Each row is a point. Each copy is the shape, with its points in the same order, turned, moved and blurred by noise. Some copies are also mirrored. Which?

Shape (6 x 2):
|  0.032 |  0.009 |
| -0.024 |  0.046 |
| -0.051 |  0.066 |
|  0.041 | -0.032 |
|  0.012 | -0.044 |
|  0.046 | -0.002 |
Copy 1, 6 rows:
|  0.008 | -0.025 |
| -0.061 | -0.014 |
| -0.098 | -0.008 |
|  0.049 | -0.004 |
|  0.030 |  0.015 |
|  0.015 | -0.022 |
Copy 1 is: mirrored
Copy 2, 6 rows:
|  0.045 | -0.015 |
|  0.014 |  0.052 |
|  0.001 |  0.075 |
|  0.034 | -0.049 |
|  0.000 | -0.041 |
|  0.047 | -0.031 |
Copy 2 is: only turned
Copy 3, 6 rows:
|  0.014 |  0.036 |
|  0.062 | -0.009 |
|  0.096 | -0.039 |
| -0.022 |  0.034 |
| -0.027 |  0.004 |
|  0.018 |  0.042 |
Copy 3 is: mirrored

Shape, 7 rows:
|  0.000 |  0.050 | -0.050 |
|  0.003 |  0.057 | -0.066 |
| -0.023 | -0.060 | -0.058 |
|  0.062 | -0.006 |  0.055 |
| -0.028 | -0.021 | -0.003 |
|  0.001 | -0.018 | -0.026 |
| -0.035 |  0.015 | -0.022 |
Copy 1, 7 rows:
| -0.071 | -0.014 | -0.027 |
| -0.083 | -0.026 | -0.023 |
|  0.019 | -0.084 | -0.031 |
|  0.022 |  0.016 |  0.073 |
|  0.028 | -0.013 | -0.034 |
|  0.005 | -0.038 | -0.004 |
| -0.017 | -0.013 | -0.044 |
Copy 1 is: mirrored
Copy 2 (7 x 3):
|  0.054 |  0.028 | -0.019 |
|  0.064 |  0.038 | -0.033 |
| -0.035 |  0.007 | -0.093 |
| -0.001 | -0.079 |  0.026 |
| -0.036 |  0.011 | -0.025 |
|  0.001 | -0.006 | -0.050 |
| -0.008 |  0.036 | -0.023 |
Copy 2 is: only turned

Shape:
| -0.004 | -0.009 | -0.025 | -0.030 |
|  0.035 |  0.064 | -0.027 |  0.079 |
|  0.055 |  0.025 |  0.020 | -0.031 |
|  0.012 |  0.042 |  0.033 |  0.020 |
| -0.024 | -0.087 | -0.017 |  0.030 |
|  0.045 |  0.007 | -0.020 | -0.016 |
| -0.025 | -0.036 |  0.080 |  0.003 |
Copy 1:
|  0.023 | -0.016 | -0.011 | -0.040 |
| -0.068 |  0.078 | -0.045 | -0.014 |
|  0.044 |  0.063 | -0.004 | -0.035 |
| -0.012 |  0.057 |  0.023 |  0.002 |
|  0.013 | -0.053 | -0.046 |  0.046 |
|  0.031 |  0.033 | -0.033 | -0.037 |
|  0.036 |  0.009 |  0.052 |  0.055 |
Copy 1 is: only turned
Copy 2 (7 x 4):
| -0.002 |  0.020 | -0.038 |  0.019 |
| -0.061 | -0.068 |  0.043 |  0.007 |
|  0.035 | -0.008 |  0.006 | -0.031 |
|  0.004 | -0.005 |  0.049 |  0.003 |
|  0.018 | -0.022 | -0.044 |  0.108 |
|  0.009 | -0.014 | -0.028 | -0.013 |
|  0.077 |  0.017 |  0.034 |  0.068 |
Copy 2 is: mirrored

Shape (12 x 6):
|  0.006 |  0.039 |  0.053 | -0.001 |  0.029 | -0.044 |
|  0.044 |  0.064 |  0.044 |  0.021 | -0.016 |  0.014 |
| -0.005 |  0.018 | -0.010 |  0.002 |  0.021 | -0.008 |
|  0.026 | -0.002 |  0.006 |  0.016 |  0.049 | -0.002 |
|  0.012 |  0.003 | -0.011 |  0.015 |  0.043 | -0.045 |
| -0.016 |  0.009 |  0.020 | -0.007 | -0.087 | -0.062 |
| -0.003 |  0.082 |  0.037 | -0.004 |  0.049 | -0.103 |
|  0.031 | -0.003 |  0.020 | -0.110 |  0.020 |  0.037 |
| -0.065 |  0.035 | -0.071 | -0.031 |  0.036 |  0.031 |
|  0.012 | -0.006 |  0.045 |  0.021 | -0.019 | -0.002 |
|  0.029 | -0.008 | -0.033 |  0.006 | -0.053 |  0.040 |
|  0.031 |  0.012 |  0.030 | -0.056 | -0.043 |  0.030 |
Copy 1 (12 x 6):
|  0.039 | -0.053 |  0.008 |  0.065 | -0.014 |  0.028 |
|  0.067 | -0.051 |  0.061 |  0.002 |  0.006 |  0.028 |
| -0.004 | -0.017 |  0.008 |  0.023 |  0.003 |  0.001 |
|  0.011 | -0.017 |  0.000 |  0.036 |  0.046 |  0.021 |
| -0.003 |  0.004 | -0.006 |  0.052 |  0.009 |  0.032 |
|  0.065 | -0.002 | -0.020 | -0.011 | -0.089 |  0.004 |
|  0.008 | -0.048 |  0.021 |  0.107 | -0.057 |  0.064 |
| -0.017 | -0.115 | -0.045 | -0.037 |  0.027 |  0.013 |
| -0.085 | -0.024 |  0.028 |  0.004 | -0.007 | -0.054 |
|  0.071 | -0.019 | -0.002 |  0.012 |  0.009 | -0.003 |
|  0.026 |  0.007 |  0.014 | -0.069 |  0.014 | -0.008 |
|  0.041 | -0.076 | -0.012 | -0.053 | -0.007 |  0.005 |
Copy 1 is: mirrored
Copy 2 (12 x 6):
| -0.083 | -0.018 | -0.006 | -0.027 | -0.038 | -0.002 |
| -0.050 |  0.042 | -0.028 | -0.058 | -0.054 |  0.040 |
| -0.028 |  0.008 | -0.007 | -0.039 | -0.005 | -0.026 |
| -0.037 | -0.012 |  0.010 | -0.070 |  0.011 | -0.005 |
| -0.038 | -0.024 |  0.024 | -0.056 | -0.016 | -0.044 |
|  0.002 |  0.010 |  0.009 |  0.047 | -0.081 | -0.003 |
| -0.127 | -0.026 | -0.011 | -0.036 | -0.075 | -0.055 |
| -0.007 | -0.059 | -0.098 | -0.019 |  0.031 |  0.021 |
| -0.010 |  0.034 | -0.045 | -0.019 |  0.047 | -0.093 |
| -0.023 |  0.008 |  0.014 | -0.021 | -0.021 |  0.032 |
|  0.055 |  0.035 | -0.017 | -0.041 | -0.019 |  0.013 |
|  0.008 | -0.006 | -0.067 | -0.003 | -0.023 |  0.047 |
Copy 2 is: only turned

Shape:
|  0.043 |  0.040 |  0.028 |  0.045 | -0.040 |  0.045 | -0.038 | -0.024 |
|  0.053 | -0.059 | -0.070 | -0.010 |  0.016 | -0.026 | -0.017 | -0.014 |
| -0.044 | -0.019 |  0.002 | -0.035 |  0.049 |  0.008 |  0.036 | -0.044 |
| -0.038 |  0.002 |  0.024 | -0.003 |  0.032 | -0.003 |  0.064 |  0.069 |
| -0.053 |  0.002 | -0.097 |  0.038 | -0.023 |  0.015 |  0.011 | -0.053 |
| -0.058 | -0.019 | -0.025 |  0.001 | -0.035 | -0.048 |  0.013 | -0.048 |
|  0.048 |  0.043 |  0.013 | -0.038 |  0.005 | -0.058 | -0.048 |  0.059 |
| -0.059 |  0.059 |  0.010 |  0.027 |  0.047 |  0.030 | -0.039 | -0.027 |
| -0.040 | -0.015 | -0.014 | -0.035 |  0.003 | -0.043 |  0.005 |  0.029 |
| -0.036 |  0.051 | -0.064 | -0.065 |  0.057 |  0.026 | -0.024 |  0.014 |
| -0.025 | -0.038 |  0.020 |  0.001 | -0.054 | -0.035 | -0.013 |  0.051 |
Copy 1:
|  0.101 |  0.003 |  0.032 | -0.018 | -0.006 |  0.042 | -0.033 |  0.001 |
| -0.007 | -0.087 |  0.016 |  0.062 |  0.003 |  0.034 |  0.039 |  0.005 |
| -0.034 |  0.015 | -0.072 |  0.019 |  0.015 |  0.038 |  0.005 | -0.034 |
| -0.019 |  0.017 | -0.049 | -0.020 | -0.043 | -0.062 |  0.019 | -0.042 |
|  0.066 | -0.067 | -0.089 |  0.065 |  0.034 |  0.012 | -0.025 | -0.008 |
|  0.011 | -0.006 | -0.046 |  0.095 |  0.008 |  0.000 | -0.044 | -0.027 |
| -0.012 |  0.015 |  0.073 |  0.011 |  0.004 | -0.050 |  0.015 |  0.051 |
|  0.056 |  0.054 | -0.076 | -0.003 |  0.013 |  0.024 |  0.003 |  0.043 |
| -0.033 | -0.005 | -0.027 |  0.048 | -0.016 | -0.038 | -0.012 |  0.002 |
| -0.028 | -0.022 | -0.067 | -0.024 |  0.058 | -0.015 |  0.009 |  0.067 |
|  0.004 | -0.007 |  0.009 |  0.047 | -0.072 | -0.039 | -0.046 | -0.004 |
Copy 1 is: only turned
Copy 2:
| -0.030 |  0.040 | -0.059 |  0.050 |  0.027 |  0.003 | -0.055 |  0.043 |
|  0.007 | -0.065 | -0.017 |  0.037 | -0.014 | -0.047 | -0.031 | -0.088 |
| -0.048 | -0.023 |  0.003 |  0.033 |  0.014 |  0.045 |  0.058 | -0.038 |
| -0.046 | -0.002 |  0.094 | -0.005 | -0.025 |  0.064 | -0.015 | -0.002 |
|  0.030 | -0.076 | -0.046 |  0.087 | -0.041 |  0.055 |  0.000 |  0.002 |
|  0.033 | -0.016 | -0.044 |  0.021 | -0.001 |  0.066 |  0.014 | -0.041 |
|  0.006 |  0.052 |  0.009 | -0.044 | -0.048 | -0.066 | -0.025 | -0.019 |
| -0.056 | -0.015 | -0.042 |  0.025 | -0.028 |  0.026 |  0.027 |  0.056 |
|  0.015 | -0.027 |  0.024 | -0.016 | -0.026 |  0.030 |  0.015 | -0.028 |
| -0.009 | -0.036 |  0.023 |  0.044 | -0.066 | -0.023 |  0.077 |  0.024 |
|  0.051 | -0.003 |  0.019 | -0.045 |  0.020 |  0.025 | -0.045 | -0.004 |
Copy 2 is: only turned

Shape:
| -0.015 | -0.029 |  0.009 | -0.055 |  0.017 |  0.022 |  0.000 | -0.031 |  0.007 |
| -0.027 |  0.009 | -0.061 | -0.037 |  0.013 | -0.016 | -0.016 |  0.026 | -0.072 |
| -0.008 |  0.047 |  0.014 |  0.012 | -0.026 | -0.062 |  0.010 |  0.033 |  0.013 |
| -0.044 |  0.081 | -0.094 |  0.017 |  0.023 |  0.029 | -0.048 | -0.015 |  0.018 |
| -0.017 |  0.030 |  0.022 | -0.038 | -0.030 |  0.040 |  0.044 |  0.012 |  0.024 |
|  0.035 |  0.015 |  0.023 | -0.056 |  0.022 |  0.037 |  0.043 |  0.025 |  0.041 |
| -0.012 |  0.012 | -0.037 |  0.045 |  0.032 | -0.037 | -0.001 | -0.027 |  0.009 |
|  0.073 | -0.050 | -0.041 |  0.035 | -0.013 | -0.012 | -0.012 |  0.062 | -0.002 |
| -0.019 |  0.022 |  0.072 |  0.030 |  0.024 |  0.027 | -0.023 |  0.013 | -0.022 |
| -0.004 | -0.017 | -0.025 | -0.040 |  0.070 | -0.006 | -0.106 |  0.036 |  0.009 |
| -0.023 | -0.069 |  0.007 |  0.059 | -0.064 |  0.019 | -0.031 | -0.082 |  0.012 |
|  0.099 |  0.047 |  0.036 | -0.008 | -0.045 |  0.009 | -0.031 |  0.034 |  0.021 |
Copy 1:
| -0.011 | -0.019 | -0.047 |  0.022 | -0.004 |  0.000 | -0.025 |  0.031 |  0.029 |
|  0.049 | -0.036 |  0.032 |  0.034 |  0.008 |  0.038 | -0.043 | -0.046 |  0.048 |
|  0.032 | -0.004 | -0.012 | -0.035 |  0.009 |  0.034 |  0.064 | -0.054 | -0.003 |
|  0.053 | -0.028 |  0.038 |  0.066 | -0.057 |  0.103 |  0.032 |  0.022 | -0.006 |
|  0.042 |  0.007 | -0.070 | -0.008 | -0.022 |  0.014 | -0.011 | -0.001 | -0.040 |
|  0.037 | -0.013 | -0.042 | -0.053 | -0.023 | -0.015 | -0.019 |  0.048 | -0.019 |
| -0.031 | -0.009 |  0.029 |  0.001 | -0.040 |  0.057 |  0.031 | -0.017 |  0.030 |
| -0.020 | -0.001 |  0.086 | -0.036 |  0.036 | -0.001 | -0.016 | -0.013 | -0.037 |
| -0.010 | -0.074 | -0.032 |  0.018 | -0.040 | -0.022 |  0.034 | -0.042 | -0.030 |
|  0.010 | -0.111 |  0.042 |  0.030 |  0.039 |  0.023 |  0.011 |  0.048 |  0.033 |
| -0.103 |  0.040 | -0.015 |  0.086 |  0.005 |  0.009 |  0.017 | -0.014 | -0.026 |
|  0.052 |  0.010 |  0.020 | -0.021 |  0.012 | -0.067 |  0.062 |  0.013 | -0.054 |
Copy 1 is: mirrored
Copy 2 (12 x 9):
|  0.031 |  0.041 |  0.008 | -0.003 | -0.039 |  0.053 | -0.018 |  0.019 | -0.022 |
|  0.065 |  0.059 | -0.007 | -0.053 | -0.012 | -0.027 | -0.010 | -0.026 |  0.032 |
| -0.034 |  0.017 |  0.049 | -0.017 |  0.048 |  0.004 |  0.013 | -0.014 |  0.041 |
|  0.038 | -0.018 | -0.060 | -0.036 |  0.073 | -0.009 | -0.072 | -0.042 | -0.008 |
|  0.011 |  0.020 | -0.007 | -0.006 |  0.040 |  0.068 |  0.039 |  0.029 |  0.014 |
|  0.028 |  0.015 |  0.025 | -0.017 |  0.021 |  0.056 |  0.017 |  0.099 | -0.007 |
| -0.005 | -0.020 |  0.017 |  0.021 |  0.009 | -0.021 | -0.047 | -0.030 |  0.006 |
|  0.010 |  0.053 |  0.034 |  0.018 |  0.022 | -0.097 |  0.002 |  0.052 | -0.020 |
| -0.011 | -0.028 |  0.042 | -0.053 | -0.007 |  0.007 |  0.026 | -0.007 | -0.059 |
|  0.015 |  0.047 |  0.033 | -0.086 | -0.006 | -0.038 | -0.097 |  0.020 | -0.046 |
| -0.033 |  0.040 | -0.006 |  0.084 | -0.030 |  0.024 | -0.010 | -0.047 | -0.091 |
|  0.019 |  0.040 |  0.085 | -0.004 |  0.094 |  0.006 |  0.035 |  0.045 | -0.054 |
Copy 2 is: only turned
Copy 3:
| -0.002 | -0.025 | -0.010 | -0.014 | -0.038 |  0.005 | -0.016 |  0.040 | -0.022 |
| -0.017 |  0.054 |  0.042 | -0.081 | -0.015 |  0.003 | -0.047 | -0.016 | -0.032 |
|  0.053 |  0.013 |  0.043 |  0.009 |  0.018 | -0.050 | -0.001 | -0.043 | -0.035 |
| -0.009 |  0.036 |  0.097 |  0.016 | -0.050 |  0.065 | -0.031 | -0.054 |  0.029 |
|  0.044 | -0.002 |  0.051 | -0.001 | -0.043 | -0.032 |  0.018 |  0.058 |  0.001 |
|  0.039 | -0.010 |  0.001 | -0.021 | -0.040 | -0.028 |  0.060 |  0.033 |  0.025 |
| -0.024 | -0.024 |  0.055 |  0.002 |  0.010 |  0.021 | -0.003 | -0.056 | -0.027 |
| -0.067 |  0.048 |  0.009 | -0.015 |  0.030 | -0.062 |  0.062 | -0.026 | -0.016 |
|  0.032 | -0.009 |  0.026 |  0.001 |  0.068 | -0.007 | -0.026 |  0.031 |  0.036 |
| -0.028 |  0.040 | -0.055 | -0.022 | -0.011 |  0.015 | -0.053 | -0.056 |  0.046 |
| -0.084 | -0.018 |  0.041 |  0.085 |  0.018 |  0.002 | -0.032 |  0.056 | -0.062 |
|  0.048 |  0.078 | -0.006 |  0.043 |  0.031 | -0.020 |  0.072 |  0.018 |  0.000 |
Copy 3 is: only turned
Copy 4 (12 x 9):
|  0.031 | -0.016 | -0.051 |  0.004 |  0.040 |  0.024 | -0.037 |  0.014 |  0.039 |
| -0.007 | -0.001 | -0.052 | -0.029 | -0.022 | -0.003 |  0.052 | -0.021 |  0.073 |
| -0.041 | -0.010 | -0.018 |  0.024 |  0.000 | -0.058 |  0.027 | -0.005 | -0.022 |
|  0.026 |  0.042 | -0.073 |  0.060 | -0.006 | -0.051 |  0.054 |  0.070 |  0.106 |
|  0.028 |  0.005 | -0.066 |  0.068 |  0.017 |  0.022 | -0.006 | -0.017 | -0.014 |
|  0.034 | -0.001 |  0.008 |  0.068 |  0.040 |  0.050 | -0.020 | -0.006 |  0.005 |
|  0.015 | -0.010 | -0.011 |  0.003 | -0.029 | -0.082 | -0.011 |  0.048 |  0.044 |
|  0.014 |  0.065 |  0.034 | -0.054 | -0.035 |  0.009 |  0.014 |  0.036 | -0.014 |
|  0.032 | -0.068 | -0.047 |  0.025 | -0.032 |  0.012 |  0.017 |  0.051 | -0.023 |
| -0.035 | -0.007 | -0.013 | -0.028 | -0.004 |  0.043 |  0.022 |  0.108 |  0.089 |
|  0.070 |  0.019 | -0.107 | -0.048 | -0.006 | -0.045 | -0.055 |  0.075 | -0.028 |
|  0.042 |  0.012 |  0.027 |  0.018 |  0.052 |  0.009 |  0.059 |  0.045 | -0.066 |
Copy 4 is: only turned
